Each row is a point. Each table stands for the endless flat space through its points: a line for two points, a plane for three, and so on. Write the one point that lies in both, or say that there is none.
In the rows, zero is written as 128.

First, 3 rows:
[[111 112 150 129]
 [113  74 154 151]
 [104 141 139 116]]
Second (2 x 4):
[[124 120 169 128]
 [133 112 177 133]]
They share: no point

First (3 x 8):
[[118 146 120 120  88 156 145 161]
 [135 142 120 126  81 144 150 165]
 [172 134 126 128  72 122 161 171]]
Second, 3 rows:
[[117 132 124 133 115 181 155 165]
 [132 130 141 119  99 149 141 140]
 [120 128 133 129 111 167 147 150]]
They share: no point

First:
[[109 102 164 192 133 126  76 107 127 134  95  88]
 [ 72  79 150 150 164  95  94 121  92 153 114  98]
 [108 106 159 192 121 137  72 105 128 122  90  87]
 [ 90  87 161 194 157  96  81 115 107 174 127  79]
 [126  82 195 144 215  74 121 124 113 174 105 131]]
Second (3 x 12):
[[122  74 185 129 139 111 100 117 128 150 103 108]
 [ 67 119 145 204 179 141  85 112  58 130 103 103]
 [ 87  79 145 164 139  96  65 117 108 160 118 153]]
They share: no point

First (4 x 18):
[[143 155 137 151  97 133 168 133  97 160 121 151 165 133 175 110 111 122]
 [148 164 114 137 119 145 154 116  95 174 110 118 165 114 157 110 109 116]
 [142 178  94 131 149 161 148  95  95 201  96  93 152  88 146 107  88 119]
 [184 141 110 123 101 172 153 130 113 145 138  83 178 116 123  79 144  97]]
Second, 5 rows:
[[142 153 127 143  89 146 153 117  76 135 134 112 147 100 139  90 140  97]
 [170 138 135 110 121 177 198 138 126 184 103 136 186 112 163 104  86 114]
 [182 136 152 130 106 153 184 133  95 158 130 103 168 101 166 107 105 125]
 [167 131 175 143  84 160 227 151  76 157  94 102 184  82 157  93 127  95]
 [159 161 130 143 115 148 173 124 103 163 139 123 154 121 142  90 124 116]]
They share: no point

First:
[[ 90  83 145 142 119 132 153 180 142 126  79 161 177 145 158 106 109 182
  175 128 101 126 120 109]
 [ 89  74 152 144 126 142 163 188 152 129  70 168 184 141 157 111 113 191
  182 137  97 134 118 100]]
Second, 2 rows:
[[ 89  74 110 135  81 136 130 146 137  99  67 159 142 159 139  96  80 152
  137  98 103 131 148 115]
 [ 91  92 124 137  97 120 132 158 127 113  87 151 156 155 153  96  94 160
  153 106 107 117 132 123]]
They share: [ 92 101 131 138 105 112 133 164 122 120  97 147 163 153 160  96 101 164
 161 110 109 110 124 127]

First, 5 rows:
[[115 110 126 140 161 147 146  95 111 171 124  94 103 128 122 131 114  90
  179 141 115 143 105 129]
 [114 155 114 191  98 185 157 147 103 115 193 104 114 103  81 120 137 123
   88  99 128 172 168 153]
 [113 146 124 158 102 157 125 119 102 131 183 120 103 120 109  90 101 110
  114 100 130 178 134 172]
 [107  99 119 171 151 184 195 141  76 160 194  62 173 110  95 149 132 146
  146 183 151 147 152 142]
 [130 145 104 217 175 183 178 177 142 124 110 100  86  76  53 210 213 104
  131  90  79 117 183  65]]
Second (5 x 24):
[[130 119  77 142  83 192 108  82 116 110 158 132 114 103 151 153 133  50
  107 100 109 115 137 155]
 [ 91 108 107 166 158 157 140 153 107 170 130  73  95  62  93 129 130 106
  143 133 156 188  95 128]
 [104 105 166 173 217 139 165 169  77 155 152 117 102 113  62  97 140 166
  160 108 126 151 121 106]
 [125 101 127 158 148 159 142 131 125 149 138  98 118  76  99 124 119 107
  130 135 130 153 106 133]
 [136 148 131 202 157 110 140 152 132 155 182  89  91 105  83 142  80 135
  178 156 143 174 136 128]]
They share: no point

First (3 x 24):
[[181 119  87 115  87 120 143 147 147 100 100  95 129 136 147 110 165  62
  125 123 173 155 119 126]
 [189 126  60  99 116 119 179 148 170 117 121 100 101 161 130 127 192  95
  122 107 163 153 111 112]
 [181 128  72 100 108 120 167 141 162 115 115 101 102 151 132 128 180  92
  116 111 161 155 107 123]]
Second (4 x 24):
[[200 164  91 123 123  86 177 122 165  87 111 126  64 150 156 119 191  88
  106  85 155 170  91 143]
 [157 130  90 115 122 116 147 101 191  79 125 102  82 137 152 142 179  97
  107 110 132 176  89 117]
 [170 148  90  93  78 110 176 166 107 144  91 103 103 147 127 132 141  97
  103 108 180 141  96 163]
 [158 116 110 109 146 102 136  90 203  88 123 111  79 167 135 136 173  85
  123 104 160 189  80 139]]
They share: no point

First:
[[ 97 108  50 123 126 106  97 167 121 124 107  96  97 205 123 161 100 148
   92  82 118  96 167 136]
 [135 165  99 118  99 150 100 170 108  99 136 128  63 179  76 112 136 182
  137 121 122  68 126 126]
 [ 33  95  94 128 181  73  99 128 119 106 103 112 160 147 173 114  79 116
   31  98 132 100 151 143]
 [135 157  62 120 101 147 137 138 107  90 141 142  80 175  87 108 137 162
  115 130 132 118 173 169]
 [ 79 177 128 124 149 129 143  94  93  60 147 174 138  95 125  28 139 138
   67 176 156 114 139 187]]
Second (5 x 24):
[[ 67 162  65 141 119 125 112 165  65 121 198 136 136 153 155  79  65 169
   67 132 175  76 173 177]
 [102 178  98 105 136 112 143 168 106  93 138  95 106 132  92 128 109 133
   90 171 161 108 151 174]
 [107 177 136 110  99 174  94 119 151 129 127 149  82 174 101 118 132 155
  147 134 157  87 120 110]
 [135 148  99 111 143 115 104 129 125  73  68 114  72 159  71 101 191 149
  115 116  79  90 123 151]
 [ 98 186 120 119 110 166  87 122 132 141 158 139  96 166 114 100 111 165
  128 123 155  66 137 128]]
They share: [102 155  91 122 124 127 111 146 104  97 127 130 100 159 110  99 130 155
 100 131 135  91 142 155]

First, 2 rows:
[[185  93 166 141 162 178 136  92 142 156 155 117 152 167 144 152 113 116
  122 108 137 139 150 149]
 [153  93 134 109 126 154 160 128 150 128 167 117 124 155 128 128 133  88
  150 148 141 155 130 129]]
Second:
[[171  82 132 105 116 150 164 117 143 134 177 105 121 151 126 131 121  97
  123 131 138 151 135 125]
 [181  92 149 120 144 191 120 149 104 169 161 117 107 170 126 155 100 118
  188  90 171 166  73 140]
 [179  77 138 116 129 190 128 139 105 167 166  99  95 168 130 151 103 126
  173  88 177 180  72 139]
 [155 119 156 146 171 160 128 145 147 131 154 153 137 180 136 145 121  84
  203 136 141 120 126 133]]
They share: no point

First, 4 rows:
[[121 102 137 111 117 154 152 115 115 117  85 151 127 172 156 152 134 132
  169 118 141 146 104 100]
 [141 127 161 156  74 159 183 130 189 127 159 154 168 117 138 139 100 169
  128  59 154 193 114 139]
 [105 145 157 138 129 122 158 110 151 102 128 129 146 153 141 112 115 150
  136  84 139 149  96 122]
 [135 133 155 164  81 152 192 134 197 120 168 147 162 117 147 130 101 162
  120  54 157 189 114 144]]
Second, 2 rows:
[[126 120 163 134  96 161 161 118 132 120 114 167 153 167 145 162 121 156
  145 106 149 163 105 127]
 [110 128 177 148 102 159 163 122 124 108 130 183 159 185 145 178 113 164
  137 118 151 165 107 145]]
They share: no point

First:
[[110 172 125 133 120  99  98 112 178  84  97 169  91 145 159 166 141 137
  165 120 149 144 141 118]
 [144 132 153  93 140 119  80 140 134 104  71 125  85 153 119 128 179 159
  167 118 139 124 155 140]
 [143 176 124  99 187 135  66 102 178  71  84 183 104 124 144 184 148 147
  121  80 138 176 150 114]
 [142 174 126  95 181 135  75 104 174  73  87 177 107 132 142 177 155 146
  128  85 143 166 149 123]
 [106 145 163 129 112 114  98 170 123 120  86 121  97 113 154 145 164 180
  163 164 103 114 142  84]]
Second:
[[119 153 126 115 167 157  73 104 159 118  63 145 112 139 138 151 129 181
  143 106 123 142 189 122]
 [146 175 183 114 120 134  99 159 114  52 118 134  92 128 176 177 202  90
  123 125 114  99 113  77]
 [ 85 155 123 114 174 141  89 124 126 129  77 166 137  90 136 126 163 161
  153  91 122 153 187 134]
 [ 96 151 115 122 180 124  95 117 138 134  76 166 138 108 120 147 140 192
  151 101 126 163 185 143]
 [136 155 130 120 164 188  55 100 162 114  56 130 107 154 146 151 130 164
  135  98 115 122 196 113]]
They share: no point

First, 5 rows:
[[127 149 120 136 171 136 106 125 138 149 138 132 139 160 107 212  82  74
  152 101 168 128  92 119]
 [127 179  97 150 138 120  74  88 152 117 101 119 123 114  87 163  40  55
  136  71 140 136 105 147]
 [ 67 135 102 109 101 114 121  83 170 166 126 101  91 114 110 140 100  99
  136  98 141 162 127  94]
 [119 203 108 192 109  78  90  53 148 125  36  92  99  40 151 112  60 122
   72 123 130 124 158 107]
 [104 132 101 103 150 168 122 159 163 147 181 152 109 202  90 206  96  73
  195  90 188 132  78 120]]
Second, 2 rows:
[[100 151 112 120 142 131 111  96 151 154 113 123 119 115 126 156  74 105
  138 119 150 148 125  97]
 [112 149 118 100 152 147 109  88 141 168 109 139 129 107 144 154  54 113
  144 127 142 160 135  83]]
They share: no point

First (6 x 24):
[[ 87 138 149 110 198 220 102 141  94 163 165 132  85 115 160  98 209 134
  183 130 137 149 110 162]
 [101 144 116  89 172 179 126 143 113 170 164 123  69 133 134  83 175 136
  164 123 149 140 105 139]
 [ 96  95 159 122 193 213  80 150  45 133 134 132 146 154 181 111 181  78
  155  88 137 170 122 139]
 [123  94 135 105 166 159  42 170  77 145 121 127 131 137 180 139 143  46
  158  85 158 144 120 128]
 [ 70 113 151  92 198 217 120 169  78 151 158 147 106 115 150  77 163 129
  194 122 130 193 116 135]
 [135 108  86 102 148 122 130 144  78 166 148 112 121 195 160  82 123  94
  109  92 140 133  91  95]]
Second (6 x 24):
[[143  86 160 103 145 102 120 131 140 141 148 205  90 131 125  98  82 100
  170 151 164 150  94  78]
 [ 74 109  91  82 125 148 118 184  76 161 148 174  88 200 198 110 132  60
  142 153 170 127  77  58]
 [116 114 137 119 169 151 130 152 121 128 146 138 128 104 157  66  96 141
  179 121 105 122  94 124]
 [131 129 128  92 151 153 114 159 107 144 134 143 114 127 150  92 118 119
  157 119 109 125 105 116]
 [ 88 119 126 122 156 143 145 162 111 112 151 154 139 131 187  61  83 134
  189 129 110 105  90  94]
 [ 52 116  70 101 175 211 109 198  67 176 156  77 107 146 206  80 173  96
  140 119 132 127  71 144]]
They share: no point

First, 3 rows:
[[125  96 132 105  97 148 124 176 131 112 116 127  96 136 114  95 138 147
  135  90 147 114 140 148]
 [150 123 154 119 126  82  77 131 104  65 135 137  83 192  82 148 137 141
  161  91 144 134 105 139]
 [117 117 126 126  95 153 125 167 136 100 125 155  96 129 131  90 130 125
  148  98 136 131 120 141]]
Second, 2 rows:
[[152 124 144 118 104 135  96 140 105 105 138 135 101 147 119 133 119 161
  150  79 127 115 137 134]
 [125 100 138 109 110 117 111 167 129  87 117 132  86 162  95 106 146 134
  144  97 154 127 119 149]]
They share: [134 108 140 112 108 123 106 158 121  93 124 133  91 157 103 115 137 143
 146  91 145 123 125 144]

First:
[[ 68 164 175 130 207 185 119 119 144  64  52 112 135 102 151 116 229 179
   96  66 137 143 118  89]
 [122 148 136 133 129 121  93 135  94 174 143 139 171 146 170  87 150  74
   80 138 176 167 137 194]
 [ 58 154 171 134 156 189 133 118 142  81  33 107 111 124 148 106 201 155
   97 126  84 168  82  78]
 [ 65 153 168 131 184 174 121 110 148  68  49 109 129 105 140 106 209 170
  106  84 115 155 110  93]
 [ 86 119 115 126 156  99  92  58 177  46  76  97 137  83  78  74 146 171
  169  74 102 171 122 144]
 [107 202 145 150 146 192 130 146  89 139  95 126 139 148 189 129 191 101
   58 156 156 142  61 136]]
Second (3 x 24):
[[132 144 145 159 146 110 103  82 118 166  81 152 112 142 156 103 161 108
   99 127 127 147  94 161]
 [108 181 108 118 140 151 103 125 119 112  97 108 162 138 139  79 191 129
   99 130 150 170 116 131]
 [ 84 113 176 146 140 147 103 129 123 112 113 124 122 122 167 127 119  93
   99 142 122 166  84 179]]
They share: [105 155 134 133 141 143 103 119 120 121  99 120 142 134 150  97 165 115
  99 133 138 165 103 150]

First (4 x 24):
[[ 95 118 116 122 184  92 161  90 138 100 169  97 101 185 144 161  96 166
   97 119  99 168 172  85]
 [103 120 125 107 173  94 147 113 131 133 168 113  88 170 142 135  88 173
  118 119 111 182 188 100]
 [124 119 181 102 168 121  95 135 111 166 157 168  79 135 180 109  71 168
  131  96 144 191 189 124]
 [107 108 161 139 181 122 115  85 119 109 152 141 104 162 174 159  92 149
   86  99 115 154 152  96]]
Second:
[[124  76 156 132 159 132  96 100  98 163 137 142  89 160 166 151  88 155
   94 112  98 141 153  85]
 [ 89 124 162 129 155 119  94  96 116 121 160 172 102 132 146 130  83 153
   92  90 130 159 156 129]
 [130  79 142 171 172 125 113  76 103 163 119 122  90 184 148 135 135 126
  113 133 107 152 176  84]
 [136  61 150 141 162 133  99  96  93 177 127 128  86 174 168 153  99 150
   99 123  91 138 158  70]]
They share: [109 100 158 138 161 127 100  94 108 142 143 153  94 151 154 140  95 148
  96 106 113 151 157 107]

First:
[[116 117 119 106 139 149 128 126  99 112  83 128  75 152  96 161 168 104
  111 163 175  50 131  77]
 [113 100 111 101 170 179 130 122  63 144  91 158  75 140 117 186 200 132
  115 141 159  80 120  95]
 [117 139  83  79 116 163 121 120  98 158  40 114  80  99  61 157 128 129
  127 145 183  48 128  91]
 [105  74 133 107 180 111 173 124  89 163 108 128 111 113 118 119 133 183
  170  66 147 137 212 113]
 [103  96 118 101 168 122 160 128  92 180  90 127 120  96 100 128 123 182
  174  75 155 134 200 121]
 [ 80 116 136 137 213 152 125 161  77 166 132 180 155 137 139 196 206 148
  161 132 148 164 155 147]]
Second:
[[115 118  97 130 161 135 159 162 139 183  87  95  55 110 135 191 129 130
  185 149 164 108 139 152]
 [ 81 118  63 108 172 151 127 117 109 143 108  73 132 138 142 196 143 190
  146 145 191 124 103 116]
 [102  89 150 110 173 138 136 138  66 172  82 188  86 121 115 107 185 117
  137 118 126 115 203 121]
 [ 70 124  97  71 152 159 107  97  80 124 116 130 181 145 103 151 185 203
  122 104 182 110 141  52]
 [ 79  96  93 126 204 151 122 121 109 170 103 100  98 107 158 190 149 148
  149 168 185 143 130 164]
 [ 80 103  98 104 178 150 121 115  82 151 102 125 129 134 134 154 169 169
  133 133 167 128 144 113]]
They share: [103 108 117 105 164 141 138 132  91 146  91 134 103 124 107 156 158 142
 141 125 161  98 158 107]

First:
[[134 134 140 171 128 141 114 106 189 187 103 153 127 124 182 129 153  74
  116 107 124  87 151 182]
 [151  72 120 155 176 214 119  99 130 127 134 157 161 130 147  55 175 107
   74  88 188  79 184 111]
 [154 102 120 119 134 109 122 132 127 169  95 145 143 124 174 109 145 104
  122 109 164 115 151 168]
 [106  57 105 150 191 174 134  99 100 117  94 147 181  90 102  95 130  77
   99  78 208 114 134 156]
 [122  52  90 125 190 167 130  96  87 119 101 137 179 100 106  89 131  92
  106  81 212 117 133 154]]
Second (6 x 24):
[[113 117 131 127 147 163 107  86 103 176 127 149 136 100 199 119 157  54
  130 131 161 102 152 121]
 [151 121  40 163 192 128 137 146 142 176 125 149 108 138 150  86 168 142
  101  64 151  68 181 205]
 [120 119 116 163 166 177 113 113 151 148  91 149 102 151 152  92 179 106
  125  98 165  76 143 165]
 [134 100 108  82 124 123 130 128 145 163 130 138 153 140 133  86 106 121
  117 119 134  97 173 159]
 [140  92  83 156 163 134 100  82 102 199 112 152 135  62 226 135 161  51
  122  92 184 113 154 117]
 [106 109 116 129 146 155 107  97 117 174 113 151 124 103 186 112 147  68
  133 120 163  98 155 117]]
They share: [150 100 112 131 147 145 116 105 140 164 111 141 143 128 164 103 151  99
 115 102 160  99 151 163]

First (3 x 24):
[[161 163 156 138 106 105 126 118 159 110  89  70 136 118 146 114 114  92
  141 146 155  84 143 110]
 [177 155 136 114 102 121 130 134 127  82  69 106  96 114 174  78 134  96
  125 118 187  96 171 134]
 [165 157 135 116 123 115 129 126 135  97  88 117 116 127 151  91 131  97
  113 137 179  99 156 128]]
Second:
[[122 162 130 125 156 102 137 118 172 121 157  87 106 139 152 120 123  68
  121 127 189 111 111 104]
 [145 117 132 152 192 166 161 127 176 133 137 141 146 157 157 163  99  49
   90 126 201 132 206  96]
 [184 216 151 148 158  72  53  99 138 108 101  65 152 131 201  71 150  79
   96 109 187 104 111 149]
 [125 135 130  90 111 110 157 137 166 122 155  79 115 107  93 122 133  86
  154 173 180 104  89 100]
 [132 180 115 164  80  32 157 103 138 114  73 161  86 183 105 109  58 149
  112 219  89  64 113 133]
 [143  95 139 125 102 156 182 143 147 128 117 129 162 142  69 137  93 111
  139 206 158  96 158  98]
 [191 131 190 106 121 158  94 136 145 144  97  91 185 100 128 119 124  89
  144 169 197 111 145 139]]
They share: no point

First, 3 rows:
[[160 102 116 127 153 104 114  93  96 147  99 134 139 110 151 133  76 127
  156 109 158 129 186 127]
 [162 105  87 141 144  98 131 136  91 125 115 111 161 113 146 105 115 132
  168  95 129 123 150 108]
 [186  78  99 156 162  80 137 112 112 122 118 132 137 131 131 120  88 102
  168  80 132 132 159 123]]
Second (5 x 24):
[[159  80  84 151 174 117  99 140  69  93 143 129 166  92 109 105 111 124
  137  83 119 127 159 118]
 [185  82 117 106 137 138 124 116  91 115 132 115 134 143 138 132  64 132
  162  88 171 142 146 116]
 [156  88 104 178 201 111 109 136  57 102 142 129 179 101 135  87  95 137
  128  97 142 150 163 124]
 [186 115 154 149 150  82 134  88 122 145  80 108 136 162 197 116  53 120
  181 121 204 165 147 139]
 [150  73  77 148 189 135 121 154  42 117 157 144 188  83 114 105 116 146
  122  82 118 126 184 103]]
They share: no point

First, 4 rows:
[[153 122 125 193 120 116 208 110  98 164 176 119 138  90 159 142  86 118
  135 144  95  94 152 148]
 [149 152 151 175 144  98 178  96 108 138 128 109 124 100 141 144 112  84
  161 144  93  54 138 178]
 [121 166 138 154  94 152 156  91 126 120 176 126 131 102 136 160 120 156
  134 172 113 110 163 113]
 [144 151 154 177 130 110 177  93 111 136 136 120 131 106 147 140 108  98
  157 151  92  67 153 166]]
Second (3 x 24):
[[104 191 123 153  90 149 154  67 110 123 184 140 126 109 155 179 119 165
  134 189  98  87 148 150]
 [132 139 133 179  98 143 154 113 122 107 132 118 116 101 119 129 119 127
  138 161  92 101 172 130]
 [108 207 141 135 106 139 162  53 114 139 204 138 140 109 167 197 119 163
  142 185 116  81 136 146]]
They share: [128 164 144 159 108 137 160  91 122 123 160 122 129 103 137 155 119 135
 143 165 107  93 157 132]

First, 5 rows:
[[214 126 175 183  74 166  87 129 164 114  63  84 178  93 151 112  61 154
  148 180 150 160 138 102]
 [181  68 124 139  70 149 135 130 137 122  70 101 162  84 164  78  60 103
  119 152 106 106 135  65]
 [190 131 121 157  61 176 117 131 171 132  74 109 118  96 138 134  71 146
  139 165 163 147 122  67]
 [185 110 139 152 100 152 102 109 140  89 105 104 180 104 148  98 105 132
  138 164 141 131 127  96]
 [170  57 151 133 119 118 117 103 111  70 108 101 230  92 178  44 105  94
  133 157  95  97 132 111]]
Second, 7 rows:
[[137 154 136 133 128 118  98  88 114  65  84 154 163  67  96 156  73 116
  137 149 171 103 110 116]
 [184  69 106 132  90 149 109 117 171  80 132 116 180 117 180 101 122 118
  183 178 149 177 116 100]
 [156 116 104 125 101  74  71  79 164  63  69 131 242  98 124 110  33  87
  132 151 219 148  77 121]
 [191  73  96 122  94 153  98  94 180  89 159 117 151 103 201  99 137 117
  191 188 142 154 137 105]
 [158  85 152 148  53  99 111 113 130  75  34 108 190  94 157  63  59 140
  158 174 204 155  82 128]
 [170  99  94  92  94 151 109  73 190 115 146 148 214  94 164 103  78  75
  128 131 140 130 120 102]
 [202  79 124 171 111 117 105 112 192 100 104  60 171 114 173  88 122 127
  189 185 163 139 111  91]]
They share: no point

First (4 x 24):
[[153 139 120 100 135 139 153 121  85 155 147  91 129 155 148 107 110 141
  111 157 157  99 143 149]
 [146 130  87  97 124  99 164 125 112 140 183 152 177 163 186  78 134 138
   99 170  96  77 150 127]
 [137 139  96 100 121 113 153 118 104 154 181 130 151 162 184  76 145 136
  111 163 118  96 158 139]
 [196 120 134  94 163 145 178 139  76 126 102  84 157 147 100 156  35 152
   86 162 164  61 103 138]]
Second, 4 rows:
[[135 147 112 101 166 134 151  87 107 146 145  86 133 159 147  87  97 118
   99 137 140  84 149 178]
 [140 147 115 101 162 125 148  95 106 149 142  78 140 164 144  89  98 127
  106 139 131  92 153 168]
 [149 163 114  87 142 168 167  77  77 178 157 124 129 103 153 129 107  96
  129 125 180  54 105 182]
 [167 147 124 105 130 158 163  91  71 166 133 122 141 131 147 123 109 122
  123 133 180  84 121 166]]
They share: no point

First, 2 rows:
[[145 158 100 157 103 146 160  90 166 159 120 106 130 118 108 172 114 107
  102 163 153 144 122 153]
 [133 161 106 142 133 134 133 108 145 159 108 127 112 106 102 157 114 128
   99 139 129 117 140 126]]
Second:
[[148 196  92 134 128 109 177 115 154 198 100 117 141 122  81 171 129 118
  125 175 145 103 115 146]
 [158 150 110 164 118 113 129  71 218 166 158 113 151 140 127 137 137 138
   99 113 143 127 175 132]
 [143 143 113 153 108 144 127  77 161 141 117 114 117 108 129 156  82 117
   92 121 126 139 151 143]
 [163 167  95 166 123  99 152  76 220 187 156 113 169 145 115 146 148 130
  111 128 138 121 163 147]]
They share: no point
